Each wall is flat, endless, passes through zero and stands at right angles to its row. A trip goes straight from one point to another. Which walls does it cross, in order?

Walls:
(1): [ 15 -15]
(2): [13 10]
(3): [  4 -30]
(4): [ 14 -46]
(5): [63 43]
(6): [-71  19]
(7): [ 8 23]
(8): [ 26 -60]
(9): [ 0 32]
(10): [ 99 -18]
(11): [-19 -74]
Trips:
[-10 -28] to [-33  -8] -> 1, 8, 4
[ 17 -37] to [ 26 -13] -> 5, 2
[-62   9] to [-25 -13] -> 9, 3, 4, 8
[ 14 -14] to [ 9 13] -> 7, 11, 9, 3, 4, 8, 1
[26 46] to [-16  32] -> 6, 10
[  7 -42] to [-39 -36] -> 10, 6, 1

Walls:
(1): [ 28 -13 -10 -21  -8  69  20  55]
(2): [  2  32   9  49 -77 -57 -23 -11]
(3): [ 18  15  42 -19  -2 -10 -46   3]
(4): [-61  33  28 -16   1   0  -1 -46]
(5): [-16 -29  25 -27 -28  46   8   8]
Trips:
[-51 -42  22 -67   3 -10   6   1] to [-38   4 -16  -3 -13 -31   8  -6] -> 3, 2, 5
[-49  17   1  37 -35  37  12  38] to [-14 -41 -47 -38   3  -9  24 -51] -> 2, 1
[-39 -19 -20  18  -8  40   5  29] to [-12 -18  -3 -34 -24  -9 -28  25] -> 3, 2
[-21 -12  -1  24 -32 -16  14 -83] to [-36  24  23  -3  35  27  41   0] -> 5, 2, 1
[-17  55   5  -5 -40 -10  -6  12] to [ 18  26  -1 -95  33 -13 -36  14] -> 1, 2

Walls:
(1): [  9  -7 -65 -67  -1 -22 -37  29 -22   0  59 -30]
(2): [  8  23  -1 -25   7  15   5 -15  11   6  23  30]
(3): [-16  -1 -14 -59 -12 -43 -31   6  37 -17  49 -14]
(4): [ 18 -30  37  14   4  18  14   9 -24  16  14   4]
(5): [  0   2  34  23  71  27  21  10   8  28 -17 -18]
(6): [  1 -24 -41  24   2 -20 -23  -4   1 -44  -7 -61]
(7): [-10   5  36 -17  -1 -23   0 -19 -18  -2 -25  16]
Trips:
[-24  -6  24 -64 -56 -52 -14  16   6 -51 -69   3] to [  2 -16 -10  69 -43 -38 -39 -19  -1  13 -19 -29] -> 1, 3, 7
[-11 -33  38  -4 -24 -22 -11  33   4  12   1 -63] to [  0  27 -48  -4  20 -28  39   3   3   1 -26 -12] -> 7, 4, 3
[  8 -18  19  -3  69  29 -18 -14  -9 -33   1 -28] to [ 16 -48   2  15 -21  40 -30 -61 -48  55 -17  71] -> 7, 2, 6, 5
[ 60  18  68   1 -11   9  19 -20 -28   8 -24 -27] to [ 34  15 -18  40  40 -30  18 -27  11 -18  41 113] -> 2, 5
[-39 -73   1 -58 -11 -27 -51   3 -20  28   5 -39] to [ 23 -22 -45   5 -28 -19  35 -29 -38 -29 -11 -26] -> 4, 7, 3
[-20 -12 -25 -11 -23 -38  -8 -14  22 -16 -66 -53] to [-26 -11   2  -4 -47 -39   0 -50  -9  52  56  44] -> 6, 2, 4

Walls:
(1): [-14 -22   2 -28 -14   9   7  17  22 -26  12 -33  30  68  13 -15 -41  50
 -49  54]
(2): [-14  -9  68  73 -53 -11  -9  -3  52  -5  19  43 -64  41  19  -3  21  46
 -37  39]
(3): [   2   39    2  -16  -24  -14   -5  -42  -10  -65  -17   22  -55   19
  -43  -30 -115    0   32  -53]
(4): [  9 -22  39  46   0 -30  10  11 -25 -51 -10  25 -26 -37 -21  28 -26  54
  57   2]
(5): [-55 -21  -1 -14  -6  17  15  69  10  15  91 -25  -5   9  34  -5 -79  25
 -58   4]
(6): [ 21   9  -4 -10  15 -60 -10 -18   7  -3   8 -20 -41  80  17 -24   8  31
  50 -10]
(7): [-68  15  50  42 -25  61   8  -8 -35  25  51 -16  12 -14   6   0  32 -20
   1  10]
(8): [ 47 -46 -22 -14  67  -6 -48  35 -73 -20  24 -63 -16 -65 -10 -58  18  43
  30  28]
Trips:
[-19 -44  29 -34 -43  56 -24  30  19 -17  25 -21 -20 -26  33  -9  43  -2
 -35  29] to [-33 -13  19   7 -44  -7  14 -48   2 -44  41   5  15  -3  13  20  -8  -2
   2   4] -> 8, 4, 3
[ 13  29 -38  -7  23  53  53   0  28  62  -8  13  -8  38  49   4   0  27
 -29  27] to [ 14  10   0  19   7 -38  76  -5 -37  37   4  30  -1   2  17  -5  37  -8
 -21 -54] -> 7, 1, 5, 2
[-26 -11  27   8 -71  32   0  34  10  23 -26   2 -15  39   5  20 -22 -58
 -56 -17] to [-55  10  41  26  22 -21 -12 -41  18 -27  31  15 -48 -33   8  21  11   7
  27  91] -> 3, 4, 1, 6, 5, 8
[ 51 -29  29  16   3  -8 -40  17 -17 -24  25   0   0  49 -22 -19  52 -15
  31 -28] to [-24   6  43 -21 -35 -16 -16 -17  39  -6  29 -38  14  40 -71   7  76 -13
   7  31] -> 7, 4, 1, 8

Walls:
(1): [ 58 -20  16  14 -59  24  11 -14 -51  12   8  37 -10  12  17   5 -24 -22
   1  27   6 -12  34 -34  -5 -23 -61   8  38   4  21   0 -21 -71  20   4
  13  42 -10 -19  24 -20  19  40  37  38 -47 -17]
(2): [ 14  24 -76   6  19 -63  22   3 -40  38 -13  13  42  -4 -11   0  38  23
  36 -22 -25 -17  -7 -26 -35 -19 -34 -20  35  52  19  83   5 -26   8 -79
 -18  76 -51   9  19  -8  -6  38 -34  56  28  -1]
(3): [  5 -36  31   8  38 -32  27 -20 -42 -36 -15  -2 -10 -54  -8 -14 -42  15
 -25  -5 -22   7  -8 -55  39  35  25  23 -96 -25   3  -3  46  24 -74   5
 -33  -3  13 -30  18  -2 -12   3  32  -8 -10 -48]
(4): [-35  14 -31   4  -1  12  25  35  24 -48  41 -77  21  33 -56  40  12  22
  27   3 -27  -4  17  60  -6 -13 -27   2   6  -5 -79  12 -29 -17 -25  -3
  20 -26  59   0   5   7  -8 -28   4  12  25  21]
(5): [ -2  27  -2 -12  -8 -34 -12 -46  24  84 -15 -25  14  33  19   2 -49 -32
 -39  58   9  22  27 -14 -25 -32  -3  -1 -26  40  31  -9  17  25  -1  42
 -13  53  -9 -17  43   0  18 -13  12  24 -44  23]
(6): [-66  43   1 -61  33  29   3 -21 -28 -51 -31  14 -32  27 -21  -8  19 -28
 -13  30  21  16   9 -64   5   1  49 -41  -4 -70  -1  34  25  36 -54 -26
  15  -4  14  40 -11 -15 -42 -47  -5   0  -2 -39]
Trips:
[ -2 -61 -69  18  17  27  34 -37   7  22  22  36 -54  25 -27 -34 -29  20
  -1 -33  57 -32  30 -42  36  -8 -20  20  11   1  -6  -8  31  30 -12   1
 -29  14   3 -49  27   6  21  70 -41  41   8   5] to [-12  22  -7   1 -16   9  -6  15  21  -5  -3 -14 -21  39  13 -20 -32  27
 -21  27 -53  15  39  72  -2 -47  21 -47 -31   9 -22   2  49  12  -2   1
 -57   7  52 -33 -55  29  30   0   4  -3  22  33] -> 4, 1, 2, 3
[  39    3  -50   -8    2  -17   -1  -21  -19   25  -58   37   70    7
  -29   28  -21   40  -19  -29    3   47    2  -39   -7   31   47 -101
  -13   20  -55  -31    3  -26  -38  -47    5   -5  -41  -30   25  -32
   22  -27    4  -31   28    8] to [   7 -113    7   13   -5  -29   -4   -6   35   76   -4   19  -20   36
   10   12  -13  -31   22   49 -114   -6   16  -27   36   44   -6   -1
    1   62  -10   29   67   15  -48  -35  -37  -15  -19  -28    7   11
    4    5   24   17   26    5] -> 6, 1
[ -6  54  49  20 -39  27 -55  26  66 110 -37   6  10   8  12  -3  28   0
  -2  -9  23  20  32  51 -55   0  -6 -15  36  17   6  19  -7  50  26  35
   3  24 -25 -23  26  28 -56 -40 -40 -28  -1  -9] to [-38 -21 -23   3  10 -50 -21  14  11 -26  10 -43  12  -9  16  22  11  -5
  -7 -24   0  19  20 -15 -15 -20 -21  -5  27   1  36 -29 -32  48  41 -39
  60 -25 -33 -42  48 -11  24  20   7  53  11  -6] -> 2, 4, 1
[ -8 -25  67  13 -23  -8 -19 -53 -15   3  20  35  11  50  14 -17 -33  -4
  13  43  40  57  17 -25  19   0  -5  24 -20 -22 -33  23   2  45 -27   1
  82  61 -32  -3   1   2  18   9  74 -70 -44  17] to [-12 -46  13  -8  16 -20  40 -25  15 -17 -13   3  30 -37 -18   4   3 -25
  20 -28 -58 -35 -35   9  68  48   9 -43 -13 -43   4  -8  -5  -2   7 -22
  37   5  38 -41  22 -12  -6  52 -72 -21  21  15] -> 5, 1, 6, 4, 2
[ 68 -11  21  10 -10  26  10  -3  12   6 -11  78  -6  -2 -42 -44 -47  43
  12 -19  -6   5   1  -7 -58   9  23 -13  16  55  36  28  39  -8  -7  -5
  18  40 -17  21  62   8   4 -38 -13 -52  -4  25] to [-18 -35  -3  36 -17  -8 -18  17  -2  -4 -51 -29 -34  -8  -2  10  32 -36
   2 -28  24  47   7 -44 -35   7 -17   7 -11 -16 -63   3 -53   4  -5 -15
   7 -24   5  -6 -12  64 -68   1 -60  35   8 -22] -> 5, 6, 1, 4
[-30  33  -5   9  -5   0   2 -41 -27  75 -17 -46  21 -10  60 -59 -19   3
   6 -38  -3 -29  30  11  34  25  27  -8 -11 -34  16 -62  -9  -4  46  28
   0 -13 -78  30  23   8  40 -45  -9 -28 -21  18] to [ 34 -18  12  -4  42  11  52  -1   9 -21 -56 -66 -40   2 -19 -31 -78 -20
  -1 -31 -17 -19 -14  29  43 -39 -12   7 -29  70 -31  36  26  30  -7 -79
  35  12 -45 -14 -11 -49  22 -27 -23  12   0  60] -> 3, 2, 4
[ -3   5   5  23   3   7 -29  -1   3  37  22 -18  40  29 -25 -20   8  15
   0  38  -5  24 -19  81  -4 -61 -12  -9 -28  27  -2 -26   4  -2 -28 -12
   1   2  -5  -6 -22 -12 -10  51  42 -29 -31 -18] to [ 21  -8  33 -34  29 -17  14  18  15 -26   1 -26  31  -9 -38  26  36  -4
  13 -10 -39 -42 -29   1 -37  -3 -31  20  11 -17  23 -62 -40  26  12 -17
  -8  -4  -4   9 -21 -40  15   4  -1  -8 -27 -15] -> 1, 5

Walls:
(1): [ 15 -28 -16  36  16   0 -30  12  21  -1  30 -36  24  29 -35  15  -3 -14
  52 -24  14 -18   3   5 -29 -17 -16  18  62 -15 -27  25 -53  17  23  41
 -36 -26  12  44 -41   2 -42   9  56  37  -4  -7]
(2): [-36 -49  27 -30 -16 -10  28 -21 -31  95 -34   2 -40 -11  34  14  42 -50
  14 -28 -22 -49 -24  -9  43  17 -16  -1 -45  -7  -6  17  32  38 -36  -4
 -39 -32  23  39 -20 -32  41  -4  36 -39 -20  21]
(3): [  4  19  11 -35  12  43  41  19  31 -51  15  27 -16  69 -24  71  -4  47
  89 -31 -81 -11 -22 -49 -18  73 -37  56  32  21 -72  41   9  32  15  32
  57  15  28  57 -21  25  15 -21  15 -30   8 -31]
(4): [-58  -8 -11   3 -46 -33  -7   3  21  11 -15  96  25 -21  20 -17 -35  54
  -6 -19  12  51   8  -2  22   3 -15 -52  18 -38 -34  24  -8  21 -46 -28
 -19  27  -6 -13 -10  10 -51   9  15 -51  15  14]
(5): [ 56  27   4 -20  41  12 -43 -33 -19  67 -41   6  12  20 -34   6 -22  25
 -11   7  59  19  -7   6 -37  10  20 -28  26 -14 -14  -9  42  27  22   5
   9  14 -25  -4 -11   5  10 -26 -35  45  14 -27]
(6): [ -5 -46  22   4  19  53 -18  22 -50 -66  58 -35  62  12 -11   1 -46 -19
  63   9 -33  16 -14  -4 -50  29  39  43 -20  -1  11  -3 -12 -77  -4  -3
  31  -9 -31  44 -63   0  37 -20 -54 -26  19 -44]
Trips:
[ 28  44  10  11  -1  40   2 -20  43  -2 -22   7 -24 -21  10   0  37  39
  51 -28  16  15 -27  61  36  -4   9  22  15 -23   9  50  12   6  27   6
 -35  -9 -12  -8  -7  34 -24  23 -32  18  10 -37] to [ -9  -1 -12  40  -9   6  -6  16  28 -22 -35  30 -15 -34  73  -4  -3  28
 -19   1  17 -73 -27 -11 -19  13 -40 -43  30 100  10 -26  15 -53  -9  -2
  35  22 -10 -72 -16  -1  16  14 -26  -4 -19   0] -> 1, 3, 5
[ 31  23  -1  -2 -12  34  -2   5  -2 -79  10   4 -25  22  22   0 -41 -44
  80  25 -28 -30   6 -11 -42 -63 -56  25  35   8 -32  50 -13  -2 -19   2
  -7  34  27  -4  31 -42  31 -10 -16 -17 -59  14] to [ 40 -12 -20  12 -12   6  13  -1 -27 -32  33  -3   3  32  19   5 -23  37
  24 -12  12  21  54  35 -38   6   8  18  -2  -4 -14   8 -27 -83  14 -38
 -16  -2  72  25   5 -32  -1 -53  52  27  59 -18] -> none
[ 16  12  19 -44  24 -35  27  -1 -13   5 -11   4  23  -8  16 -17 -37  27
  19  29  12 -33 -17  55 -31 -10 -38 -10   8  -1  -6  31  16  -4   2  24
  41  46 -10  -8  36  -2  13 -13   8  41   5  29] to [ 31  -6  34 -15  -6 -51   5 -47  65  -7  58 -42 -14  13 -15   3 -31 -71
   7 -16  70 -40   3  13 -15  -3 -26  23   9  19 -26 -13 -44  14   2 -95
 -43  45 -38  24  12  43 -21  42 -52 -18   9  52] -> 3, 1, 5

Walls:
(1): [-53  31 -72 -18  -1 -14 -20  -6 -40  31   4   4  -5  -7 -22  28   1  42
 -15  -1  -9 -43 -18 -22  39  -9  21  25  60 -21  43  67  23  26  -1  34
  39 -35  31   0 -46   8  -1  59  -9  53   8  -2]
(2): [ 12   1 -10  26 -26  32  11 -30 -29 -22  -2 -26 -35  25   9 -18 -42  54
  19 -19 -12  46  28 -42 -38 -36  17  -3 -21  15   5 -21   3  57 -23  33
 -19 -31   5  17  -5 -23 -13 -12  37  28 -40 -25]
(3): [ 14   9  -6  55   8 -34   8  44 -22  -1  22  29  -4  72 -17  20  37 -16
  -9  -4 -20  36  42  -9 -25   3 -33 -26 -42  71  22   3 -15  -8  -8  22
 -21  34  -8 -32  25  19 -37  38 -16 -26  30 -41]
(4): [ 59 -54 -25  -2 -16   1 -38 -22  12 -14  19  91  29 -73 -22 -29  -3  56
  56  -9  24 -14  34  32  37 -15   2 -40 -38 -36  11  50 -26  -7 -14 -13
 -69   3   5 -21 -39 -59  -6 -26  67 -32  44 -19]
(5): [ 33  27  -9 -28 -64  27 -35  13  67 -10  -2  27   0  19  16  43 -19  27
 -39  53  27  10  12  -8 -33 -31  18 -66 -41  13   7 -32 -22  15  -8  -5
 -45   6  10  41 -23  11  -4 -15  33 -27 -11  77]
(6): [  2   5 -10  32  -1  -4   3 -49  18 -22 -27 -29  44 -14  13 -22 -39  -2
  26  -6 -18  -6  -9 -14  35  27 -39  45 -11  38  49 -24 -17  26 -34 -63
  34 -20 -28 -20  28  -5  14  16 -12   8  14  39]
(7): [-57 -64  47  12  58   3  -2   6   3  23  -7 -27 -12 -38  -7 -30   2   4
  -7  28   1  -4  15 -23  -4  47 -47  -7 -18   6  46 -24  85 -30 -41  -6
  35 -10 -31   5 -12 -42  15  -9  -5 -18  -6 -88]
Trips:
[-33 -11 -40 -31 -25  17  10  72 -20  43   3  23 -31 -46  23 -27 -24 -43
  17  18  -8  -8 -27  32  -1  14 119 -20 -51 -20  -3   3  53  53  -5 -17
 -56   1   1 -52 -43 -37  23 -33 -41 -57  11  56] to [-10   5 -14  55  32 -19   1 -18  18 -15 -43  10 -37 -11   8  55   0 -18
   0 -63  34  17 -28 -53 -37   4 -46 -18  23 -55  29  16 -26  42 -24 -58
 -21 -24  14  11  16 -31 -27  13  24 -23 -14  10] -> 1, 2, 6
[-16 -25 -20  10 -17   1   7   9  -1 -10   7 -63  29   1  17 -33  32 -24
  -4 -11  19  -8 -11 -28  28 -28  -1  13  12 -10  42  32  30 -28 -64 -68
 -18  16 -16   9  -4  11  17  -4  44 -55  13  -3] to [ -6   5 -13 -62 -17  44 -41  -5  10 -44  15 -42  12   4  55 -23 -24 -15
  55 -14   0   1  26  16  13   1  23 -60  12 -32 -20 -14  10 -30 -18 -26
   5  34  30 -16  10  26   3  -9   3 -38 -19  20] -> 5, 7, 6
[ 15  -4   7   9 -22  44 -36 -51 -14  -3  19 -67  -2 -13  37 -14  21  25
  30 -31  18  -8   7 -27  20 -43 -12 -21 -33   6  25  43   5   0   3  23
 -13 -26  16  17 -32  17 -14  44 -49 -18 -33   3] to [ 17  12  17 -13 -32  22 -29   1  59  57  30   6  -8 -55 -29  28   4 -12
  13 -57 -20 -34   2  16   5   3  32   6  33 -57 -44 -19  11 -23  -5  71
  21 -13 -12 -46  38  -4   4  12 -24  44  67   1] -> 5, 6, 2
[ 12 -38  -4 -43 -13  43   7  40  -9  -2  -6 -94 -52  -2 -29 -25  24 -49
   4 -17  -2 -56 -15 -42   1 -25  -2  17 -24  19 -24  -7 -17   1 -33  59
  21  15  21   2   8 -37  22  51 -26   0   6   8] to [ 35  -5 -92  25 -60  13  -5   4  -6  29  13  17  21 -42 -26 -12 -32  23
 -20  15 -56 -43 -57 -42  12 -16  33 -33 -37   4  16 -45  -7  60 -36  29
   2  26   9  24  23 -34 -34  10 -20 -41  28 -53] -> 3, 5, 6, 4, 7

Walls:
(1): [ 52 -16   9  15  34   9   8   6  17 -60 -42  32  47  24 -19   9   3  15
  -1  25  32  58   0 -14  12 -18  23  29 -50 -29 -14 -44 -29 -13 -34 -34
 -40  -3 -24 -46  19  -8 -27  33  -5 -12   2  -9]
(2): [-44   6 -13  41  -1  12   4 -27   3  30   9  29   1  66  18 -20 -22 -54
 -46  18  -1 -63 -19  25 -14 -15  27 -28  15 -24   5 -37  30 -24  50  17
  17 -46  13   9  -6 -27 -42 -36  -7   8 -30  15]
(3): [-18 -48 -29   1   0  25 -48   5   6  81 -24  38   5  21   3  11 -31  32
 -29  39   4 -13  15  -9 -43   0  21   2 -35  32 -28 -46 -19   5  51   4
 -31  23 -40 -22  43 -43 -22  39   7 -37 -42 -11]
(4): [ 41  32   6 -25   2 -32 -44  39  22 -15  49  41   5  -7 -22 -27 -30 -28
 -20  57  17  15 -29  19  -2 -30 -18  12   8 -23  41  -4  40  11  17 -58
  52 -12 -21   5   4 -10  40   9   9 -36   2   6]
(5): [ 32  19  52   3 -38  27  -9   8  14  43  43 -22 -22  38 -49 -37  -9  18
 -57   6   7  17 -34 -48 -29   8  -6 -40 -16 -13 -30 -24   7  12 -25   7
  59  25   6  62 -16  -6  22   4   0  53  23  11]
(6): [ 49  47  -5 -15 -40 -16 -12 -22 -71  16 -23 -10 -12   7 -46 -42 -18  27
  12 -58  18   8 -30   6 -29  47 -19 -77 -10  -4  61  29 -15 -52  -1  39
   3 -58  45 -59 -34  17 -22  -4  46  10  11 -16]
(7): [ 25   8  20  22  -1 -21  27  20  28   9 -38 -21   6  16  -3  31 -16  62
 -33  30 -22  15  11   9 -26 -17 -19   8 -45 -27  32   3  18  20 -37  63
  36  13  -6  31  -8   4  40 -24   9  51  14 -14]
(8): [ -5 -54 -58   1 -27   4 -41 -10 -13  37 -11  65 -28 -11  61  67  27   5
   8   5  -9  26 -32  30 -38  16 -67  28  60  -5 -55 -40   3  15  20  72
  -4 -41  12 -34  -7  45   5  43   4 -58   7 -41]
(9): [-49  58  19  -3 -26  12 -11  15 -27   4  25   3  38 -46 -32 -15  -6 -25
  38  28  -4 -48 -58  57 -37  14  23   4  17   6  -9 -18  -1 -28  18  30
  -7 -14   3  -2 -15 -49   8 -22  47  -9  12  12]
Trips:
[ 29  21   1  -8 -20 -47  26 -50 -14  40  21 -19  22  -4   9  26   4  16
  20 -60 -17   0  46 -27  36 -38  24 -52 -33   7  10 -18 -17 -25  22  53
  12   9  21   1   6  12   2  27  -5  17 -39   0] to [  4  16  -7 -40  22 -50 -38   0  -1  -7   3  38 -13 -29  31  34  17   9
  -6  -4 -42  23 -24   0  10 -27   6  27 -41 -10 -25 -45  29   5  34 -12
  24 -14  14   0  29 -31  12 -23 -39  18 -16  -1] -> 3, 5, 2, 8, 6, 4, 1
[ 21 -16  10   0   5  39  24  -2 -18  11  33  15 -35 -14   0 -32  -8   6
  28   7  21  32 -30 -51   8  66 -59  47 -20  41 -38  -7 -34 -33  -8 -22
  13  12   9  35   5 -27   1  10  17 -22 -60  -1] to [ -5 -11  83 -20 -63  26 -11  -7   7 -28  -4  -7  -8 -46  18   3  10  16
  11 -38  -4  -7   9  42  -5 -36  26 -16  21 -71 -17 -58  35   7  10 -49
 -17 -53  -2  -5  17   0  -4  41 -17  10  17 -24] -> 4, 9, 3, 2
[-12  33 -13   6 -20 -12   9  -8  13 -22 -17 -11 -17   5 -41  24   4   6
  61 -38 -60  20 -44  85 -18  21 -15 -26 -30 -12  27  58 -14   4 -18  29
  -3  58  -8  -9  35 -64  -8   2 -27  21 -28  -1] to [ -5 -31   0 -14   2 -19  57  36  23 -28 -10 -22  20  26 -32  45  -2 -69
  45 -18   5  -6  39  19  12  -8 -17   8  23  29  41 -49 -13  15  26 121
   8 -56  -8  26  -2  -8 -21  46  -2   3  -6  13] -> 8, 2, 6
[ 26  17 -31 -21  -7  21   0 -34 -18  27  -2  23  -5   5 -22 -32 -20  35
 -11 -29  23   1  12 -35 -30  32 -25  18 -12 -12  11   2  -8 -34  53  63
  -4  17  -9  -5 -33  29  25  -2 -25 -21  -6 -41] to [-11 -17  43  42  18  13 -17  13  32  16 -23 -58  15  21 -17   8  22  39
  48  16   7 -16  36   9  24   6  39 -15  12 -10 -15   0  47  29  19 -82
   8  10  37  -1 -11  18  49  55  26  23  13   2] -> 8, 6, 1, 3, 4
